Each row is a point. A path goes straight from each point to the next, and from the last back to the first. The post is the endless flat space through its rows: a point in 2 columns, a line in 3, a plane in 4, and so on, so that a path can go around it. Count how often the path circles the post. Going back the other way cancels.

Post:
[[-17   3  -1]
 [ 12 -10  45]]
Path (23 x 3):
[[  4  39  18]
 [ 14   2  13]
 [  0  -7   3]
 [ 11 -53  44]
 [-29 -11  34]
 [-19  12  33]
 [-17  21  11]
 [  5   9   6]
 [ 15 -14 -19]
 [ 16 -32  35]
 [-16 -29  46]
 [-33   1  19]
 [ 11   6  60]
 [ -2  14  11]
 [ 12   0  -2]
 [ -4 -16  -1]
 [-20 -31  14]
 [-38   5  29]
 [  2  12  52]
 [  2  32  50]
 [-10   0  32]
 [-33 -10  33]
 [ -3   5  39]]
Times around: 3

Post (5 x 6):
[[ -4   1   7 -23 -18  -3]
 [ -2 -11  -6  17  -3   4]
 [-27  14  -8 -16  -2   6]
 [ 33 -32   3  26  60 -16]
 [ -8 -13 -36 -13  -3 -16]]
Path, 23 rows:
[[ -2  -9 -32  10  -3 -22]
 [-19  22 -28   2   3  10]
 [ 30  -3 -10 -17  33   5]
 [ -4 -13  19   6  22  26]
 [  4 -32 -18 -22  14   8]
 [ 28 -32 -23  14  -4  14]
 [-28 -11 -14 -16  13  23]
 [-11   6 -12  -6  14  21]
 [ 13 -31   8 -11  -3  -7]
 [-32 -29  12  16  -1   8]
 [-21 -21   1 -12 -24   0]
 [-14 -17 -30  14   7 -12]
 [-14   2 -11  51  15  13]
 [ 11  -4 -24  10  23 -12]
 [ 18   5 -11 -20  17  16]
 [-11  -3  12  -2  20  18]
 [ -5 -36 -28   3   8 -24]
 [ -3  -8 -36 -38 -29 -47]
 [ 27  12   7  22  -2  -5]
 [ 13  11   7  -5  18  17]
 [ 28 -25  25  -3  12   2]
 [  4 -32  -3  18  10  -2]
 [  0 -25   4  -3  21 -25]]
Times around: 3

Post, 10 rows:
[[ -2   6  10  -8   3 -10  -2  19   7  21 -19]
 [ 17   7 -13   7  18  23 -16  45 -53   4   6]
 [ 14  20   5  13  12  -6  29  25  -5  31 -12]
 [-30  33  -1 -16  18  22 -12  -1 -10   2   1]
 [  2  18   1  11  -1  11   7  14  34  -7  -3]
 [ -4  24  28 -17  24  15   4   9  21   6 -10]
 [ 16 -18   1   2 -20  13   2 -24  11   2  -8]
 [ 17   0  -4  28  13  -6 -17  -6  26   4   6]
 [-18  18   5 -36  36 -10  -4  -5  -5 -12 -23]
 [ 32 -24 -15   3 -28  26 -17 -42 -12  12 -51]]
Path, 26 rows:
[[ 33  27  45  -3   8  23 -16   9  40 -19 -57]
 [ 34  -1 -18 -22   3 -32  31  17 -11 -30 -13]
 [ 32   0 -35  21   9 -28  20   5  -9  22 -25]
 [ 11 -16 -10   0  44 -14  -6 -19 -10   5   6]
 [-12  10   3   2  40   4 -14  -6  -5 -19   4]
 [ 30   3  21   9  -8  18  -6  14  10   2 -10]
 [ 30  18  -7   6   2  22 -12  37  -5 -12  -5]
 [ 34 -18  14 -11   4  31 -10  27 -11  35 -19]
 [ -2  13  -6   3   8  33   5 -10   6  -8 -18]
 [-10   4 -15  -2  58 -24 -39  -2 -25  26 -27]
 [-15  -9  -1 -11  16 -12 -36   3  23  14   0]
 [ -2  -3  -9  24 -13  -2  -2  -7  20   8 -13]
 [ 18 -10  26  -9  24   4 -12  16 -18  -3   8]
 [ 34  -1  45 -18  10  15  -2 -21   4  37 -30]
 [ 21 -15  -6 -27  23   2  -3  -4  14  -1 -12]
 [-13  27 -16  22   9   8  14  25  17   7  -1]
 [-14  16  -5 -14   0   6  60   2 -34   3  -7]
 [ 18  -6  13  -4 -27  11 -14  10  -3 -13 -22]
 [ 32  -9 -16   0   0  18  -5  -8 -18 -15  -2]
 [ -8   2  -1 -28  10   8 -38   1  27  15 -49]
 [-10   4  19  -9  20  37  12  14 -26  32  -2]
 [-12  22  -6  18  28 -11 -14   9  33  16  -2]
 [  8   9   2  15  15  50   3  22  11   3  -9]
 [-16  29  20   0  16  33  -8 -18  -7  12 -48]
 [-12  30  -1   0  19  12 -49  -8  14 -30  -6]
 [ 19  11  32 -26   5   3 -35   1  23 -14 -26]]
Times around: 4

Post:
[[ -3  13  -2   6  20  -1  31  -2  24  34   3   4 -16  17]
 [  1  10  23  -6  11 -16  23  -7 -35   2  29 -22 -20  -6]
 [  6  22  15 -16 -18 -56  19 -11 -48  13 -11   4  13  -3]
 [ 15   5 -14 -33 -19 -20   8 -13  -9 -17  33  16   6  -3]
 [ 20  10  26  12  -4   2  13  -7   9  -7 -15 -37   7   4]
 [-17  14  23  18   7  29   2  32 -57 -26   1  12  42 -35]
 [ -3  12  20  -9  19 -38   9   3   5  -6   9 -21  21 -21]
 [ 32   0 -14   2 -25 -12   4  20  34  16  15   2 -22  21]
 [  9  -9 -10   2   6 -26   0 -13 -11  24  12 -24 -15  31]
 [-14   5  -4 -14   6   9 -30 -10   5  -7   4  23 -11 -26]
 [ 11 -17   1 -22  11  17 -10   8  -6  -2 -22  35  -9   0]
 [-22  14  -6 -12  19   0  12  11 -28 -36  12 -10 -19  -8]
 [ 25 -16 -28  24   5 -18 -19 -12  15 -15  19  15 -26 -10]]
Path, 17 rows:
[[-19  22 -27  -2 -13 -21   9 -12   3   0 -15   0   1 -12]
 [  7   1 -18 -25  13 -19  17 -16 -22   3  17   9 -12   3]
 [ 19 -10   1  19  22 -16  21 -24  -6  23  12 -13 -14 -15]
 [-22   2  -1 -16 -16 -13  15 -18   7 -18  11  -6 -23  -8]
 [ -3  -5 -17  -6 -13 -47  11 -18 -11  34  14  16  14  20]
 [ 19  10 -27  16 -17 -19  31  18 -14 -28  -4  27  -1  -5]
 [ 24   9 -24 -20 -21  -9  10 -11 -12   6  38 -22  24  -5]
 [ 12  10   8   4  -5  -6 -13  -3 -60  -1  44   9  20 -15]
 [ -2  11  20 -40  24  -6   1  19  26 -22 -11  13 -21  16]
 [-10  12  28 -18 -16 -20  24 -11  -8  -2  10  10  10  -1]
 [-17   1  -1 -18  -3  24 -19  22  28   5  -2  11   3 -24]
 [-18  40   9  -5 -10 -20   9 -12   4 -15 -11 -22 -20 -29]
 [ -7 -15  33   4  14  35 -20  -8 -35   3 -28 -15 -13 -28]
 [ 17  15 -26  21   6  -5   2  21  -8  -4  -7  -2 -37  -7]
 [  8  32  -1  18  -8   9  -7  -9 -15 -20  -2 -11 -14  -2]
 [ -4   5  -2   0  22   9  -1  -5  29  25  13  39 -16   8]
 [ 22 -38   7  26   8 -41  29  13   1  -4  15  -2   4  14]]
Times around: 2

Post:
[[ -9  13 -11 -22 -11  -5  58  27   9  -4  17 -20  15 -36  -9 -39  21   8]
 [-10  -9 -21 -28  15  37 -29 -36  28 -39 -31  34  -8  -5   5 -19 -45  -2]
 [ -7   7  -9   5   8 -32   7  17 -12  20  20  19   1  13  26   4 -23 -10]
 [-23   5  -9  -1   0  28  19   2 -13  41  12 -18  -6  -8  14   5  46  29]
 [-10   5   3 -13 -15 -32  -7   2 -26 -15 -10   5  10 -27  14   3  14   1]
 [-16  18  11  -9 -18 -16  13   3  15  -3  -5  21 -10   6   0  16 -11  12]
 [-22  -6   5  -3  13  25  25  -4  -6  20 -26 -22  10  -7   4   4  23 -13]
 [-19 -12  25  -3  23  42  18 -13   4  45  -1  16  10   5  24  38  31  10]
 [ -5 -51 -14  11 -10 -11 -28   5  20 -15 -34  31  18  -4 -28  11 -33  -5]
 [  0   8 -33 -46 -26  18   1  -2  13 -23  -2   8   5  12 -21  24  -5 -13]
 [ 12  -1   5  -4  22 -12   3 -29   6  11  -7  10   6  22  20  36 -30  32]
 [-10   8  -7 -18  -7  -3  23   3  -3 -18  -6  18  17  12 -37  12 -20  21]
 [ -1  16  36 -16 -22 -30 -16  -8  12  52 -26  38  36  40  15  45  29   8]
 [  0  28  -4 -14  13  17  14  23  36 -50  16   4 -17  18 -19 -10 -10  -7]
 [ -4  18  10   1 -21  21   3 -36  36  -2 -10  21  13   2 -11   4  14  -7]
 [-19 -17 -40  -9  11 -29  15   6  14   1   6   6  14  -3 -36  18 -27  13]
 [-14 -19  11  -7 -12 -38   0 -23   0   6  10  11   5  21  -4  15  -4  11]]
Path, 27 rows:
[[ -1 -28 -16  28  -3   9   3 -13  14   8   2  40  32  40 -18  34 -29   8]
 [-22   5  10 -16 -25 -17 -48   4   2 -23  -5  19 -18  27   7  13   2  13]
 [ -7 -13  -9 -46 -20  22  -3  -1  15  21  12   1  -2   2   2  21   8  15]
 [-10 -35  -5 -26   3 -32  -7 -42   4 -53  29   5 -27  21 -25   3 -40 -13]
 [-32 -10  15 -14   7 -19 -26  21   9   6 -57   9  15 -30  20 -25  53 -23]
 [-40   8   5 -16  -1   1  -1 -29  14  27 -26  37  19  11   0  17   5  10]
 [-39  -5  -5  20 -21 -23  12  -5 -35  21  20  -7  12  13  -8  15  -3  -4]
 [-32 -15 -17   0 -18  38 -36  -4  -4 -17 -10  33 -27  47 -52  18 -53 -13]
 [ 10  18   5  -8   9  -7  16   9   4 -28  -6  15  -9   7 -24  13 -40   2]
 [ 26 -48  11   0  38 -17  40  40   7 -15 -54 -17  25   8 -16  36 -14 -44]
 [ -3  18  15  16 -16 -42  60   5   9  15  15  44  34   7   8 -16 -13   4]
 [-18  -8 -19 -29 -13  -5  -3 -39  10 -28  -7  -9  11  19   8  -5  -1 -23]
 [-17  -1 -39  -8  -2  -7 -19 -38  32 -25 -18  10 -23   9  -9  13 -15 -34]
 [-19 -35  45  41  38   7 -15  24 -51  40 -39  -8  20  20   3 -31  34 -49]
 [-26   9  36 -32   7  16  34   5 -12  31   8   4   1 -35  21 -14  24 -10]
 [ 47  52 -15   6 -18  11  40   8  -2 -19 -17   7 -11 -13   7 -18 -13  59]
 [ 13  11  -6  -1   8  30  39  -7   6   9   1  -9   8  10  17  22  50  19]
 [ -9  29   4 -10  16  24  -4  -2  12 -32   5  22  24  12  -4  51   9   3]
 [ -4 -21  10 -17  -3 -22  15  40  49 -14   3  19  21  -6 -17  16 -19 -23]
 [ -2  19 -20 -11 -44 -48  31  -5   4  13  39  -3  -9  30 -29  27 -21  14]
 [  7 -17   8 -28 -16  -5  15  49  -3 -14  -7  33   2  -4   5  22 -15   7]
 [ 22 -10 -17 -16   2  26  34  20  -8 -29  15  39  33  23 -19  15 -36   0]
 [ 23 -10 -31 -45   1  29 -12  13  16 -17 -30  -5  24  27  17  35 -18  -6]
 [-28  -3  -5 -21  32  27   7 -42  14  21  -4   9  -5  -4  19  37 -13  26]
 [ 15  18   7 -10 -20 -27  24   2  20  44   6  31  36  10  -2  10 -39 -11]
 [-10 -11  14   7 -18 -40 -15 -37 -20  27 -23  27  18  22  -7  36  -8  11]
 [  3 -24  -9  30  12  45  44  24  28   5  21  -8 -10  -5   7 -20  49 -16]]
Times around: 4
